Each row is a point. The points of each table are mixes of a few directions, plus a little noise. Count the directions of each table, and those that both share. Where both have some left over, give the other angles between the two spaces (their principal angles), to ten degrees, smallest first.

First:
[[-0.02  0.09]
 [ 0.16 -0.62]
 [-0.26  0.97]
 [-0.13  0.49]
 [ 0.14 -0.52]
 [ 0.06 -0.20]
 [ 0.05 -0.21]]
Second (7 x 2):
[[ 0.65 -0.66]
 [ 0.03 -0.01]
 [-0.04  0.05]
 [ 0.08 -0.06]
 [ 0.16 -0.13]
 [-0.13  0.12]
 [-0.73  0.73]]
Directions: first 1, second 1, shared 0; angles 30

First:
[[-0.51 -0.19 -0.01 -0.24]
 [ 0.15  0.09 -0.02  0.24]
 [ 0.61  0.22  0.02  0.16]
 [ 0.71  0.15  0.17 -0.58]
 [-1.19 -0.35 -0.17  0.28]
 [ 0.24  0.10  0.02  0.15]]
Second (6 x 4):
[[-0.20 -0.03  0.02 -0.06]
 [ 0.16 -0.26 -0.30  0.08]
 [ 0.23  0.56  0.47  0.01]
 [ 0.08  0.52  0.46 -0.03]
 [ 0.70 -0.30 -0.48  0.25]
 [-0.98 -0.50 -0.19 -0.27]]
Directions: first 2, second 2, shared 1; angles 80

First (8 x 8):
[[ 0.02 -0.04  0.12 -0.08  0.00 -0.16  0.00  0.24]
 [-0.06  0.10 -0.32  0.22  0.00  0.42 -0.02 -0.63]
 [-0.06  0.11 -0.35  0.24  0.01  0.47 -0.03 -0.70]
 [-0.10  0.16 -0.51  0.35  0.00  0.68 -0.04 -1.02]
 [ 0.13 -0.21  0.68 -0.48  0.00 -0.91  0.05  1.38]
 [ 0.09 -0.15  0.46 -0.32  0.00 -0.62  0.04  0.93]
 [-0.04  0.07 -0.24  0.16  0.00  0.31 -0.02 -0.47]
 [ 0.02 -0.05  0.14 -0.10  0.00 -0.18  0.01  0.28]]
Second:
[[ 0.49 -0.05  0.06  0.64 -0.13 -0.15  0.16  1.16]
 [-0.27 -0.10  0.40 -0.73  0.01 -0.49 -0.17  0.08]
 [-0.34 -0.02  0.10 -0.42 -0.23 -0.14 -0.46 -0.45]
 [-0.24 -0.02  0.13 -0.50  0.13 -0.11 -0.01 -0.34]
 [ 0.24 -0.04 -0.03  0.58 -0.53 -0.11 -0.43  0.66]
 [-0.05  0.08 -0.17 -0.07  0.36  0.31  0.36 -0.52]
 [ 0.18  0.15 -0.48  0.49  0.40  0.69  0.55 -0.57]]
Directions: first 1, second 3, shared 1

First, 10 rows:
[[-0.54 -0.24 -0.76  0.23  0.07 -0.29 -0.07  0.14 -0.51  0.21 -0.77]
 [-0.40  0.28  0.04  0.15  0.55  1.08 -0.90  0.01  0.25  0.44  0.07]
 [ 0.40  0.25  0.60 -0.03  0.07 -0.59  0.21  0.07  0.11 -0.41 -0.29]
 [-0.37 -0.11  0.00 -0.33  0.18  0.44  0.06  0.26 -0.09  0.32 -0.07]
 [ 0.34  0.08 -0.43  0.30 -0.45 -0.49 -0.08 -0.09  0.25 -0.33 -0.30]
 [ 0.30 -0.30  0.37  0.65  0.08 -0.71  0.28 -0.12  0.26 -0.41 -0.88]
 [-0.18  0.24  0.37 -0.51  0.33  0.23  0.06 -0.07 -0.63  0.22  1.00]
 [ 0.41  0.56 -0.28 -0.43 -0.52 -0.56  0.00  0.17  0.01 -0.38  0.10]
 [-0.09 -0.74  0.13  0.02 -0.13  0.45  0.54 -0.11  0.20  0.25  0.33]
 [ 0.13  0.00 -0.04 -0.04 -0.18  0.42 -0.11 -0.24  0.14  0.09  0.81]]
Second, 8 rows:
[[-0.45 -0.05 -0.48 -0.59 -0.03  0.08  0.58  0.24 -0.10  0.20 -0.68]
 [ 0.40 -0.32  0.18  0.01 -0.56  0.41 -0.40  0.67  0.85 -0.02 -0.07]
 [ 0.49 -0.29  0.15  0.88 -0.30 -0.54 -0.66  0.34  0.38 -0.34 -0.56]
 [-0.14  0.70  0.11 -0.35  0.42  0.47 -0.11 -0.11  0.40  0.00 -0.41]
 [ 0.34 -0.51 -0.02  0.23 -0.45 -0.57  0.53 -0.23 -0.13 -0.23  0.40]
 [-0.19 -0.02  0.36  0.00  0.45  0.06  0.10 -0.24 -0.46  0.13  0.44]
 [-0.30  0.46 -0.38 -0.52  0.12  0.46  0.01 -0.27 -0.26  0.23  0.54]
 [-0.15  0.06  0.08  0.32  0.39 -0.36 -0.03 -0.41 -0.68  0.00  0.35]]
Directions: first 6, second 6, shared 5; angles 70

First, 10 rows:
[[ 0.10 -0.23 -0.14  0.23 -0.15 -0.73 -0.47 -0.41  0.32 -0.94  0.21  0.06
  -0.58  0.83]
 [-0.32  0.83 -0.12  0.25 -0.23 -0.21  0.04 -0.11 -0.07  0.10  0.42  0.13
   0.07 -1.06]
 [-0.05  0.29 -0.39 -0.07 -0.32 -0.03  0.16  0.10 -0.52  0.25  0.38  0.36
   0.11 -0.96]
 [-0.08  0.18 -0.43  0.23 -0.20  0.02 -0.01 -0.24  0.21 -0.13  0.62 -0.20
  -0.19  0.01]
 [ 0.29 -0.35  0.02 -0.31 -0.07  0.20  0.22  0.35 -0.19  0.37 -0.30  0.06
   0.40  0.36]
 [ 0.12 -0.16  0.15 -0.12  0.22  0.31  0.24  0.19 -0.04  0.27 -0.12 -0.49
   0.43  1.03]
 [ 0.04 -0.51  0.69 -0.29  0.72  0.39  0.07  0.24 -0.22  0.17 -0.84 -0.24
   0.17  0.72]
 [-0.20 -0.13  0.04 -0.03  0.31  0.26 -0.05 -0.07 -0.27  0.00 -0.05  0.12
  -0.33 -0.64]
 [ 0.03  0.07 -0.48  0.38 -0.60 -0.31 -0.37 -0.43  1.05 -0.50  0.44  0.21
  -0.64 -0.51]
 [ 0.06  0.01  0.65 -0.28  0.32  0.10  0.19  0.39 -0.27  0.41 -0.76 -0.01
   0.57  0.23]]
Second:
[[-0.18  0.43  0.03 -0.27  0.13  0.11  0.00  0.04 -0.63  0.14  0.14  0.26
   0.03 -0.73]
 [-0.18  0.43 -0.28 -0.17 -0.12 -0.06  0.01  0.02 -0.76  0.08  0.42  0.41
  -0.03 -0.97]
 [ 0.19 -0.40 -0.25  0.29 -0.27 -0.20 -0.04 -0.09  0.41 -0.20  0.12 -0.06
  -0.17  0.42]
 [-0.03 -0.29  0.20 -0.94  0.50  0.90 -0.68 -0.25  0.21 -0.40 -0.36  0.32
  -0.89 -0.19]
 [-0.04  0.25 -0.33  0.23 -0.32 -0.37  0.21  0.02 -0.44  0.10  0.41  0.14
   0.19 -0.45]
 [ 0.16 -0.39  0.56  0.43  0.23 -0.02  0.16  0.09  0.94  0.10 -0.62 -0.70
   0.37  1.36]
 [ 0.09 -0.31  0.60  0.26  0.32  0.09  0.10  0.10  0.79  0.08 -0.62 -0.62
   0.30  1.11]
 [-0.02  0.17 -0.16  0.27 -0.22 -0.33  0.23  0.07 -0.25  0.13  0.22 -0.01
   0.29 -0.18]
 [-0.01  0.11 -0.27  0.00 -0.16 -0.13  0.00 -0.02 -0.31 -0.05  0.29  0.22
  -0.07 -0.40]]
Directions: first 6, second 3, shared 2; angles 40

First, 9 rows:
[[ 0.36  0.43  0.17 -0.17 -0.34 -0.33  0.03 -0.15 -0.26 -0.11  0.29  0.27
  -0.14  0.19  0.44 -0.15 -0.61  0.27  0.45  0.10]
 [ 0.10  0.11  0.15  0.08  0.21  0.08  0.10 -0.03  0.16 -0.06 -0.26  0.02
   0.00  0.01 -0.05 -0.10  0.13 -0.34 -0.14  0.14]
 [-0.13 -0.15 -0.19 -0.06 -0.24 -0.05 -0.12  0.04 -0.17  0.07  0.30 -0.02
   0.03 -0.01  0.03  0.10 -0.11  0.40  0.18 -0.16]
 [ 0.48  0.54  0.18 -0.26 -0.51 -0.48  0.04 -0.21 -0.40 -0.17  0.44  0.35
  -0.18  0.28  0.60 -0.17 -0.83  0.42  0.67  0.09]
 [-0.38 -0.45  0.03  0.42  0.94  0.67  0.08  0.24  0.67  0.12 -0.92 -0.39
   0.20 -0.32 -0.76  0.09  1.18 -1.04 -1.02  0.11]
 [ 0.15  0.22 -0.08 -0.26 -0.63 -0.43 -0.10 -0.13 -0.46 -0.07  0.64  0.23
  -0.10  0.18  0.42 -0.02 -0.73  0.77  0.63 -0.12]
 [-0.47 -0.53 -0.26  0.16  0.30  0.37 -0.10  0.21  0.23  0.17 -0.21 -0.32
   0.16 -0.22 -0.49  0.21  0.62 -0.15 -0.44 -0.15]
 [ 0.25  0.28  0.01 -0.21 -0.48 -0.38 -0.04 -0.12 -0.37 -0.07  0.47  0.21
  -0.09  0.19  0.41 -0.06 -0.65  0.51  0.54 -0.04]
 [-0.34 -0.41  0.01  0.31  0.76  0.57  0.06  0.20  0.55  0.11 -0.73 -0.33
   0.18 -0.27 -0.63  0.08  0.97 -0.82 -0.84  0.07]]
Second, 10 rows:
[[-0.48 -0.65 -0.27  0.13  0.06  0.20 -0.28  0.18  0.02  0.14  0.07 -0.31
   0.17 -0.15 -0.41  0.27  0.56  0.15 -0.23 -0.22]
 [-0.11 -0.05 -0.31 -0.17 -0.42 -0.14 -0.09  0.03 -0.25  0.09  0.50  0.03
  -0.02  0.00  0.13  0.12 -0.43  0.66  0.32 -0.26]
 [ 0.35  0.72  0.04 -0.05  0.30  0.21  0.58 -0.01  0.39  0.00 -0.44  0.23
  -0.16 -0.11  0.22 -0.23 -0.44 -0.48 -0.20  0.12]
 [-0.23 -0.34  0.12  0.31  0.69  0.44  0.03  0.15  0.47  0.04 -0.70 -0.27
   0.15 -0.18 -0.53  0.04  0.91 -0.82 -0.70  0.14]
 [-0.23  0.22 -0.63 -0.10  0.15  0.48  0.47  0.25  0.41  0.33 -0.14 -0.03
  -0.06 -0.42 -0.07  0.11 -0.40  0.11 -0.32 -0.38]
 [ 0.21  0.29  0.22  0.07  0.32  0.09  0.23 -0.05  0.24 -0.06 -0.39  0.09
  -0.04 -0.01  0.02 -0.16  0.05 -0.51 -0.20  0.20]
 [ 0.11 -0.32  0.48  0.02 -0.36 -0.56 -0.56 -0.23 -0.54 -0.27  0.40  0.01
   0.07  0.41  0.12 -0.03  0.27  0.23  0.46  0.25]
 [ 0.58  1.34 -0.37 -0.45 -0.36 -0.04  0.84 -0.08  0.10  0.11  0.19  0.58
  -0.38 -0.11  0.81 -0.26 -1.73  0.41  0.41 -0.19]
 [ 0.05 -0.36  0.57  0.24  0.21 -0.18 -0.38 -0.13 -0.12 -0.25 -0.23 -0.12
   0.13  0.23 -0.20 -0.07  0.79 -0.47 -0.10  0.38]
 [-0.25 -0.83  0.17  0.03 -0.58 -0.54 -0.85 -0.11 -0.72 -0.15  0.76 -0.17
   0.16  0.34 -0.08  0.21  0.44  0.72  0.54 -0.02]]
Directions: first 2, second 3, shared 2

First (8 x 32):
[[ 0.19  0.00  0.07 -0.17  0.22  0.16 -0.19  0.10  0.12  0.08 -0.04  0.00
  -0.18  0.27 -0.33 -0.16 -0.04 -0.01 -0.13 -0.03 -0.14 -0.02 -0.01 -0.08
   0.08 -0.10 -0.05 -0.18 -0.03 -0.05 -0.11  0.08]
 [-0.34  0.01 -0.15  0.34 -0.45 -0.32  0.38 -0.20 -0.27 -0.11  0.10  0.06
   0.38 -0.51  0.64  0.35  0.10 -0.02  0.24  0.05  0.23  0.08  0.03  0.18
  -0.17  0.23  0.13  0.31  0.04  0.10  0.20 -0.15]
 [-0.34  0.02 -0.16  0.35 -0.46 -0.32  0.42 -0.23 -0.26 -0.14  0.10  0.06
   0.41 -0.52  0.68  0.35  0.12  0.00  0.24  0.06  0.26  0.06  0.02  0.20
  -0.18  0.24  0.12  0.34  0.03  0.09  0.19 -0.17]
 [ 0.87 -0.01  0.39 -0.90  1.16  0.81 -1.01  0.60  0.66  0.33 -0.23 -0.12
  -1.00  1.37 -1.73 -0.92 -0.26 -0.01 -0.62 -0.16 -0.64 -0.15 -0.07 -0.47
   0.47 -0.61 -0.30 -0.84 -0.14 -0.25 -0.52  0.39]
 [ 0.39  0.01  0.18 -0.41  0.53  0.37 -0.46  0.23  0.29  0.14 -0.10 -0.06
  -0.46  0.59 -0.77 -0.41 -0.13  0.01 -0.27 -0.05 -0.27 -0.06 -0.04 -0.21
   0.23 -0.28 -0.13 -0.37 -0.05 -0.12 -0.23  0.19]
 [-0.51  0.01 -0.22  0.53 -0.70 -0.48  0.62 -0.34 -0.41 -0.19  0.15  0.05
   0.61 -0.79  1.01  0.55  0.18 -0.01  0.35  0.09  0.39  0.10  0.04  0.29
  -0.27  0.37  0.17  0.50  0.06  0.14  0.30 -0.21]
 [-0.56  0.01 -0.23  0.56 -0.73 -0.53  0.64 -0.38 -0.44 -0.19  0.15  0.07
   0.62 -0.85  1.07  0.58  0.18 -0.02  0.40  0.09  0.38  0.09  0.03  0.30
  -0.31  0.39  0.19  0.57  0.10  0.15  0.31 -0.24]
 [ 0.31 -0.02  0.16 -0.34  0.43  0.31 -0.37  0.22  0.26  0.11 -0.07 -0.04
  -0.38  0.51 -0.63 -0.33 -0.11  0.00 -0.23 -0.05 -0.23 -0.06 -0.05 -0.18
   0.18 -0.22 -0.11 -0.31 -0.05 -0.10 -0.19  0.15]]
Second, 10 rows:
[[-0.92  0.14  0.17  0.27 -0.85 -0.61  0.00  0.34 -0.04 -0.42  0.09  0.91
   0.15 -0.15  0.82  0.28  0.02 -0.19  0.14 -0.26  0.06  0.20 -1.33 -0.52
   0.06  0.51  0.25  0.34 -0.07  0.23 -0.02  0.18]
 [-1.05 -0.13 -0.36  0.31 -1.07 -1.08  0.21  0.19 -0.28 -0.06  0.02  0.74
   0.07 -0.30  1.07  0.44  0.48 -0.19 -0.01 -0.32 -0.23  0.06 -1.06 -0.28
   0.29  0.48  0.31 -0.44  0.09  0.27  0.25  0.41]
 [ 0.31  0.09  0.06 -0.43  0.09 -0.07 -0.31  0.03 -0.14  0.12 -0.02 -0.58
   0.05  0.14 -0.62 -0.37  0.05  0.07 -0.20  0.23 -0.06  0.00  0.59 -0.03
   0.04 -0.25 -0.37  0.15  0.08 -0.40 -0.30  0.13]
 [ 0.06 -0.41 -0.40  0.00  0.07  0.33 -0.09 -0.32 -0.65  0.40  0.20 -0.62
   0.27 -0.11 -0.16 -0.20 -0.01  0.03 -0.22  0.39 -0.01 -0.19  1.15  0.53
  -0.04 -0.45 -0.10 -0.43  0.17 -0.31  0.33  0.09]
 [ 0.32  0.00  0.30  0.11  0.28  0.59  0.14 -0.16  0.33 -0.08 -0.01  0.01
   0.15  0.15 -0.05 -0.14 -0.46  0.02  0.16 -0.08  0.31  0.09 -0.10 -0.07
  -0.37 -0.11  0.03  0.57 -0.14  0.18 -0.10 -0.30]
 [ 0.47 -0.15  0.05 -0.28  0.14  0.36 -0.10 -0.28 -0.14  0.26  0.02 -0.74
   0.33  0.17 -0.49 -0.53 -0.26  0.07 -0.16  0.21  0.17  0.03  0.81  0.07
  -0.28 -0.47 -0.37  0.40  0.05 -0.30 -0.23  0.01]
 [-1.24  0.11  0.01  0.46 -0.78 -0.52 -0.17  0.48 -0.38 -0.52  0.23  1.11
  -0.01 -0.36  0.90  0.56  0.16 -0.20  0.15 -0.04 -0.06  0.04 -1.17 -0.18
   0.31  0.60  0.46 -0.17 -0.02  0.16  0.35  0.18]
 [-0.05  0.26  0.02 -0.21  0.18 -0.18 -0.37  0.33 -0.12 -0.16  0.01 -0.01
  -0.33 -0.04 -0.40  0.11  0.26  0.04 -0.07  0.23 -0.22 -0.11  0.18  0.08
   0.37  0.10 -0.06 -0.32  0.04 -0.28 -0.04  0.08]
 [ 1.00  0.11  0.15  0.01  1.24  0.95  0.17 -0.18  0.63  0.07 -0.16 -0.25
  -0.46  0.18 -0.63  0.07 -0.23  0.19  0.19  0.01  0.07 -0.13  0.58  0.41
  -0.12 -0.17  0.06 -0.14 -0.15  0.16  0.04 -0.54]
 [ 1.12 -0.03 -0.02 -0.22  0.71  0.24  0.51 -0.40  0.82  0.41 -0.40 -0.56
  -0.23  0.32 -0.43 -0.21 -0.02  0.16  0.04 -0.36 -0.02  0.04  0.36  0.00
  -0.25 -0.25 -0.19  0.05 -0.07  0.27 -0.28 -0.23]]
Directions: first 1, second 5, shared 0; angles 40
